Each wall is flat, endless, passes through zero and stands at right angles to its row. A trip goes straight from one point to another. List the walls that it crosses, first one first.

Walls:
(1): [-31 -45]
(2): [-27  89]
Trips:
[-5 41] to [62 64] => none
[-25  31] to [-88  49] => 1
[-64  30] to [-48   9] => none
[-31  35] to [-15 -31] => 1, 2
[-50 -67] to [47 52] => 1, 2
[  1 -22] to [-40 -19] => none
[ 2 49] to [ 13 -25] => 2, 1
[-57 -42] to [-19 -59] => none
[-13  22] to [ 8 43] => none
[  5 -10] to [-1 35] => 1, 2

Walls:
(1): [ 30  -6 -23 -34 -58  24 -25  88  48  29  69 -13]
(2): [-34  -7 -13 -82  -3 -37  34  18  15  54  55 -63]
(3): [-18  -2 -22 -10 -16  -7  42 -67 -44 -25 -29 -12]
(4): [-24   2  -7 -42 -24  42  15 -19  -7  53  38 -48]
(5): [ 26 -17 -32 -89 -56  78  18 -11  -4  -2 -26  -9]
Trips:
[ 49 -41  13  72  21 -26  41 -43  22  -2  -1 -16] to [ -82    2   18  109   47  -13  -22   16   -5  -68 -107    4] => none
[  40  -41    4   33  -48  -72    6  -36   26 -104  -55   14] to [ 17  55   7 -22  13 -28  34  29  31 -10  39  58] => 3, 1, 2
[-74 -72  35  66 -20 -22 -31  44  38  18  66 -64] to [ -27  -36  -34   58  -32   39   54 -101  -22   -1  -46  -37] => 3, 1, 2, 5
[ -34   29  -42  -23   37  -10  -63    1  -33   69   17 -112] to [-46  47  11 -17 -62 -12  17 -36 -48  32  80  -7] => 3, 5
[  27   31   13   -6   46  -30 -104  -41   -3   19  -35   47] to [  9  68 -53  29  42  39 -34  16   1  61 -43  27] => none
[ 50  40 -71  16  -7  36 106  22   1  45 -34  20] to [-32 -29  18  24  -1  -7  51  -2  42   0  30   0] => 2, 5, 3
[ 63  -5  21   0  -5  55  59  -6  15  30 -39 -37] to [-35 -58  26 -35 -21 -28 -44  59 -30 -44 -14   2] => 2, 3, 4

Walls:
(1): [-11 -35  29 -40  17   8  60 -20 -51 -52   1 -30  23  -6  71 -27 -79  14
 -51 -29  19  -6 121  16 -42  13  42 -23  -2 -42  -3 -27  36  96   3  28
 -14  -4  14  55  -4  14  -7  13 -36  12  12   3]
(2): [ 25 -42 -12  49 -41  69 -18 -41  -3 119  33 -49 -18  54 -59 -86  42 -66
  14   2  43  -8  27  -1 -55  61 -21 -29  -2 -75  52 -10  64 -59  -3 -11
  59  16 -59 -11 -17  39   0  64  36  -3 -66  14]
(3): [-24  48  50  -9  61 -38 111  -7 -86 -24 -50 -14  15  -4  61  73  22 -25
 -21  17  -2 -69  36   3  21  19  -5  25  37  -5  79  49 -75 -26 -70  18
   7   7  -7  -1  64   5 -36 -16 -34  41  18  10]
(4): [ -4 -17  -7  -3  17 -39 -55 -12  65  13 -53 -33  15 -13 -40  70 -15  -6
  -7  16   1   4 -98  85 -36 -15  24 -12 -12  -6 -68 -36  59  38  34  27
 -29   6  30  48  61 -22  33  44 -11 -40 -58 -57]
Trips:
[  8 -21  44   0 -21 -39 -47  54 -21  16  53 -43 -11  20  36 -26 -34 -10
 -19 -20 -14 -15  18 -39 -76  10  24 -32 -61   6 -56  -9  10  22  78  23
 -34  -1 -12  25  -6  30 -54 -19  -1  -2 -44 -44] to [  0  15 -30 -22  19  27 -61 -27  24 -27   3   8 -12  42   8  -4   8  11
 -11  29 -11 -34  22  21  21  -8 -39  38   6 -10  61 -32  29  67  12  21
 -40  -8  -8  10 -29  26  -4  46  12 -49 -12  17] => none
[ 25 -64  37  32   7   8  23  33 -28  29   1  46 -55  52  -7 -73  13 -24
 -12  76 -11  44  22  -7 -11  41 -30 -10  15  18  90  37 -30 -32 -55 -58
  40  34 -77  45  39 -76  47  30   6 -11  19  38] to [  24   49   37   95  -26   15   73  -38   18   -9   -2   59    5  -28
  -47  -47  -56   47  -20  -10  -37   21   37   65  -27   42 -117  -12
  -17  -66   44   29   73   42   24  -11   25  -16  -36   12    2  -10
   -5   14    4  -24   30    3] => 1, 3
[ 68  51  19  16  28  31  32  -6  12  70 -68  22 -38 -86  -8 -69  -5   6
  -8 -14 -10 -10 -12  14 -23  -4 -16  36  52  68   4  65  36  86 -33 -38
 -26   9  64 -41 -17   9  66   8 -48 -51  -1  16] to [  19   -5   13   15   -1  -30   21  -14    4   52   19    0  -74  -30
  -30   31  -23 -103  -27   56   33   10   28   43    1    9   26    3
   19    1   14  -43  -20  -20   39    4   -9   18  -16   19   22   -9
   99   -8   24   32   20  -74] => 2, 3
[ 22   2  35  89  26  39 -73 -41 -24   6  20 -14  46  56 -26  53  83  43
  21 -79 -39 -11  40  22 -41  76  47  -5  18   4  12  23  20 -30 -10 -51
 -66 -26 114 -26 -31 -35 -29  21 -11   5  -9  12] to [-47  26 -17  10 -58   0  31   1  30  12 -47  -2 -25 -13 -13 -18 -11 -20
  28  14  10  54  -6  49  16  50 -20  20  10 -35  10  -3 111 -22  -4 -73
  64  35   8  -8 -29 -32  24  34  42  -8 -54   9] => none
[ 37  86   8  48  30  26 -43 -25  12  27  38  28 -19   0 -27 -42  52 -18
  31  -4  10   6 -73  24  32 -12   1 -29 -37  24  28 -23 -47 -15 -17  63
  25  24  11  31  83  64 -22  19  46  10 -49 -31] to [ 48   2 -10 -18 -32  57 -36  67  67 -22  34   5 -37 -15  52  47 -32  -8
 -10  30 -28  16   2 -58 -30  -4 -39  64  -6  28  47   0 -23   3 -49 -59
  26   3  52   2  -8  25   8 -72 -22  33 -11  21] => 4, 2
[  -1   45  -11   69   36  -20  -19  -27  -27   58  -21    0  -38  -30
   33   59  -29   -5  -35  -25   44  -37   21   -8  -99  -12  -20   21
   10  -69   -7   32  -24   19   -4    6 -105   34  -94  -51    7   41
  -34   12   41   22   -9  -42] to [ 21 -40  70 -26  14 -55   3   9  40  63  12 -19   3  48 -50  27  12  40
  -9 -27  45  48   3  58  -2 -10 -44 -33  38  73  23  -9   5 -25 -17 -17
 -28  30   8   7  12  47 -13  42 -31 -13 -88  87] => 1, 3
[-38  19  49  36   8 -18 -19 -63 -65  34   3  52 -47  38 -45  49 -11  26
  49  25 -39   2  71   1 -90  12 -24 -19 -38   1 -17  75  16  51 -33 -21
   8   1  16 -32  32 -30  48 -43  12 -67 -22  45] to [  5 -16 -36  -5   3 -10  51 -28  12 -26  50  68 -18 -35  -7 -34  -6  16
 -14  37 -72 -23  44 -14 -38  54   5  18  30  36  -2 -71  -8  20  12 -36
 -43  11   7  58  63 -30   3 -15  19 -20 -71 -47] => 4, 2, 3
[ 60  25  30  20  25  21 -39  13 -34  25  18 -13  88   8  49 -66  35 -81
  17  -5 -28  -3  -7 -35  -7  53  28 -77  39  63  65 -42 -18  14 -35  26
  -5   3  10 -15  24  32  10 -56 -12  -1  28  -8] to [ 62  11 -23   3   6 -31 -24  26  -4  51 -26  12 -57 -31  10 -21   2  33
 -47   8 -15   2  49  -6 -34 105  64  19 -48   8  15 -61  37  11  40  -1
   2  57  36  48 -73 -25 -13 -35 -53  86 -27  43] => 3

Walls:
(1): [  -1  -61  -15   43  -49   54    4  -69  -25  -31   39   10  -82   24
   50   -2  -26  -19   33  -14   18   19    1  103  -16  -32  -22  -20
   39   44  -70  -71  -14  -36  -24   67  -33   84  -32   31   24 -109
  -12   26   -2  -31   22   46]
(2): [ 16  72 -63 -44  67  10  14  45 -26 -28 -53  17 -13 -14 -71 -28 -24  -6
  49 -53 -25 -29  26  -8   3 -52  26 -42  34  10 -79  19 -31 -29  27 -21
  18 -24 -91  12 -31  54  50  -5  -4  19 -20 -48]
(3): [-13 -26 -30 -39 -40  12  21 -97  -5   3 -24 -20  19  -3 -59   0  41 -12
 -12 -10  33 -10  -3  39  14 -37  48 -79  -3 -13  59 -24 114 -16   9   4
 -12 -48  37  82 -39  15  71 -25 -66 -19  -1   8]
(4): [ -8  47 -32 -22  30 -17   8  -2 -41  49 -48 -17 -33  -3 -42 -32  53 -50
 -19 -51 -59  11 -41  90  52   0 -46 -46 -48 -38  13  22  34  21 -28  17
 -59 -49 -27  26  40 -11 -12  13 -28  51 -16  24]
(5): [-37   6 -61 -54  87  14  26  50 -28 -26  36  60  32  17 -54  55 -13 -71
  39  22  31 -22   1 -46  55 -18  59 -56 -42 -50  26  59   1  31  48  35
  20  32 -31  45 -31  12  39  25  52  54 -41 -67]
(6): [-36  18  16 -26 -13 -32  10  49 -20  77   8  52 -34  28 -85 -90 -11  26
 -33 -30  80   0   4 -11  32  27   4 -12 -30  40  27 -26  44 -35  22 -15
  22 -28 -30  -3  -7   0 -52  24 -31  44   5  36]
(7): [-34  49   6 -83 -33 -10  19 -73 -21   1  -2 -19   3 -20 -49 -73 -61 -54
 -61 -39 -43 -31 -30 -36 -30  48   8  -3 -83  18  12   8 -36  45 -18 -63
 -45  11 -34  47  -4  23  -2   4   7   0 -67  -2]
Trips:
[ 21 -20 -11  43 -14 -39 -68 -28  19 -44  58 -22 -39  37 -24 -28 -51   2
 -84 -26  43 -20  22  -8 -17 -62 -18  34 -16  29 -24 -47   7  16  15  29
 -43  74 -46  29 -49 -28 -59  38  14  14 -59   9] to [  1  -6 -35  56 -51 -51  37  18  47   4 -50   2 -42 -48  24 -89   6  61
 -48  61 -29 -28 -25 -10 -24  25   1  39  36 -37 -44 -15  57 -47 -15  55
 -12 -29   8 -29   0 -72 -53 -44  34  45 -52  38] => 7, 4
[-17 -47  44   0  15  80 -74 -26 -56  29  40 -29 -25  13   9  -6  20  10
  11 -36  74  40  23  31  19  54  43  -2 -42   5 -50  24 -19 -45  32  23
 -41  99  70  15  64   3  16   9   3   8  63  41] to [ 70 -17 -29  -6 -38  80 -40 -17  -8  18  34 -53   2  34 -26  50 -15 -35
  16 -41 -47 -29   4  48 -19  17 -33   1 -34 -24   2 -51 -10  -2 -42  10
  12  49  23  53  23  48 -10 -61  19  34  34  12] => 6, 3, 4, 7
[-22 -64  13  73  70  28 -61  -6 -28 -19  54 -35   8 -12 -77 -17  -3  45
 -33 -64  -8 -16  15 -37 -31  -7 -42 -35  31 -43  41  44  49 -21 -24  -3
   5 -20 -93  70   3  55 -59 -29  10  17 -19   2] to [ -5  47  19  12  -5  35  11   5   0 -51 -49  31 -10 -14  -9 -58  77   3
  61  -4 -43 -52  24  73  66  29  -9   7   5  24  -7  33  33 -51  32  47
 -15  -6  56  63 -41  31 -20 -38  40  48  48  -1] => 7, 1

Walls:
(1): [ 28  42  27  -3 -34 -85  25 -22  80  31 -16 -24   1  33 -42 -11  52  -2
 -18   3  73  45  35 -44 -19 -16  38  31  -9  -6 -44  17  18  -8  15 -42
   5 -17  33 -50 -32   3 -32  21  13  18 -37  -2]
(2): [-55   8 -65 -21  36 -32  10  19  13  36 -27 -63  23  14 -23 -32 -19  64
  37  22  23 -17   7  26 -55  14  48 -77 -70  20  -3  10   0   0  58  66
  20 -34   5  31 -31  11 -13   2 -31  -8 -24  15]
(3): [-20  20 -46  21  -2 -54   6 -43  12   8 -15  52  10  -8  36 -19 -11  18
  47  50   2 -29 -55 -18  21 -28  -3   3  38   9  32  26   8   5  32 -13
  26 -47  25 -14  -3 -34  28  12   1  44 -12  20]
(4): [ -80   -7    6   61  -17   10    7  -41  -22   64   28  -62    0  -27
  -55    1 -102   36  -10  -37    8  -34  -46  -17  -10  -13   22  -14
  -16    9  -17   25  -58   18  -10  -22   28  -24   18   69   24   22
  -17   -5   22  -13    3   23]
(5): [-18  47  -9  11   4 -27 -25 -12 -32   4  50  36 -30 -43   3  55 -55  68
  -6   8  51 -26 -15  -6  -1 -31  22  -4 -46 -20 -62  47 -37  -4  26   5
  47  38  38  62  12 -17  -7   2 -56   1 -18  -9]
(6): [-11   6 -10  29 -46   3   6   2  23  11 -11 -11 -17 -20  -8  -6   3 -65
 -10  21  42  -1 -56   5 -70   9 -32  14   6  22  21  42 -54  22  40   4
  11  22 -49 -29  21  26   7  38  34  12  64   0]
(7): [-28 -54 -52  -4  -7 -13   0 -40  37  68 -32  21  60 -19 -17   3  14 -47
  28 -45  51  45  -9  78  12 -75  60   4  -2  59  31  64  20  -5  33  24
 -11 -13  17  -7  48 -17  17 -34 -44 -17   2  13]
(8): [ 28  26 -20 -15 -48  47   4  28 -26  44 -22 -27   0 -13  -3 -31   9  -5
 -43   8  55  -6  -8 -27  26 -44  35  13 -23 -16 -68 -19   6 -19  16 -27
   8  39 -11 -29  -8 -11  67 -17   3  13  19  33]
(9): [ -3  10 -18  -4 -21  -1 -52  27  13 -33  18 -41   6  52  17  10 -32 -19
  68  53  -4  19 -15  13  40 -21 -15  -7  15 -17  84 -36 -74  13 -47  38
 -33 -45 -20 -33  -8 -28  14  27  18 -22  68  60]
Trips:
[ 55 -46 -26 -10 -37 -30  -3 -15  91 -47 -10  -8  24 -42  30  20  47 -12
 -32  44  17  17  14  14   6 -21  54 -24 -25  46 -30  45  43 -72  69 -17
  11   3 -33  26 -47  -8 -30  24 -17 -17  14 -13] to [-13 -29 -30  30  -8  30  12 -15   0 -22 -51  27   5  28 -17 -37  27   6
  33  -9   1 -48  -8  48 -31  42 -36 -28  16  35  -4 -25  -2 -39  30 -30
  23 -35  -3  22  15 -40   0 -31   5  30 -60  19] => 5, 8, 6, 1
[-35  33  83 -24 -37 -20  13  25  18 -73 -33  -2  -1  82  21  -8 -81  50
  -9 -18  32 -17 -47 -16  49 -22  43  31 -16  13 -10  81  10 -46  42  43
  31  24  10 -19   3  -2 -20   6   8   2  23  10] to [ 68 -27 -32  21  54   4  30  15  28 -14 -13  32  29  53 -32  -9 -12  22
  52   3  52   1  -3  16 -29 -31   0  -1 -57  51 -39 -17  13   6  35  14
 -28 -42 -40 -42 -41 -47  -4  -9  -1 -15   2 -28] => 7, 4, 6, 5
